Each point is reached from the start by the listed moves, each made 0, 1 or 2 times, or once backwards (-1), plus a little noise. Is the number of moves made odd or even? Then give how often each move was made.
In the rows, zero is written as 128.

Moves:
(1): [175 103 108 119 131 139]
(2): [144 170 157 105 124 129]
(3): [133 109 199 147 126 135]
Start: [102 134  74  74 125 133]
Points:
[ 87  87  46  99 128 134] => odd (0, -1, 0)
[157 168  10  24 125 140] => odd (1, 1, -1)
[145  26 165 127 128 158] => even (1, -1, 2)
[186  24  73  97 135 161] => even (2, -1, 1)

Moves:
(1): [156 101 140 143 128 135 139 148  86 131 132]
(2): [134 145 134 132 126 167 156 128 118 131 126]
(3): [112 139 138 118 110 114 131 117 121 113 126]
(4): [125 136 117 166 103 125 132  92 135 114 144]
(5): [118 130 163 160 158 115 134 140 121 130 122]
(6): [119 105 162 117 131 163 148 133 136 124 106]
(7): [132 120 116 136 154 112 171 118 128 158 110]
(8): [110 123 127 142 114 142 123 152 140 156 127]
Start: [130 120 121 128 101 139 131 132 127 139 102]
Points:
[198 126 181 131  64 220 173 147   7  76 123] => odd (2, 2, 1, 0, 0, 0, -1, -1)
[179  17 156 179 132 199 207 200  69 214  72] => even (2, 0, -1, 0, 0, 1, 1, 1)
[120 109 167 210 214  82 227 139 111 202  57] => even (0, 0, 0, 0, 2, 0, 2, 0)

Moves:
(1): [148 122 120 136 133 134 125 119 142 124 132 114 136 143]
(2): [138 147 135 125 144 128 122 140 123 138 124 136 137 111]
(3): [118 126 156 136 104 114 105 132 145 138 119 132 126 112]
(4): [ 86 130 121 162 130 151 113 122 126 127 142 109 130 134]
(5): [118 128 135 126 138 125 147 118 133 115 129 110 136 120]
(6): [139 141 135 126 119 152 117 110 120 142 137 131 131 124]
(7): [130 141 131 135 116 128 141 124 129 152 143 134 137 135]
(8): [122 119 144 118 122 155 131 165 150 124 145 144 127 138]
(9): [122 141 121 123 122 129 131 125 158 126 125 134 120 125]
(10): [123 122 132 116 131 124 115 131 136 141 133 122 128 117]
(11): [136 140 135 119 118 123 110 136 124 101 150 127 134 131]
(12): [128 121 130 138 126 115 131 117 135 124 133 150 136 120]
Start: [123 152 136 138 103 126 144 124 148 112 131 109 100 131]
Points:
[ 67 187 103 186 196 176 152 141 129  17 154   7 133 141] => odd (1, 2, -1, 2, 2, -1, -1, 0, 0, -1, 1, -1)
[191 149 207 108  79  80  64  32 202  99 135  64 139  54] => odd (2, 0, 2, -1, 2, 2, -1, -1, 0, 2, 1, 1)
[ 72 115 188 202 131 166  49 213 218  65 201 116 151 119] => even (2, 2, 1, 2, 0, -1, -1, 2, -1, 1, 1, 2)
[132 187 107  68 155  81 191  92 180 157  87 113  88  59] => odd (-1, 1, -1, -1, 1, 0, 0, -1, 2, 2, -1, 0)
[172 192 144 193 114 117  27 122 109  62 147  76 139 129] => odd (2, 2, 1, 1, -1, 0, -1, -1, -1, -1, 2, 0)
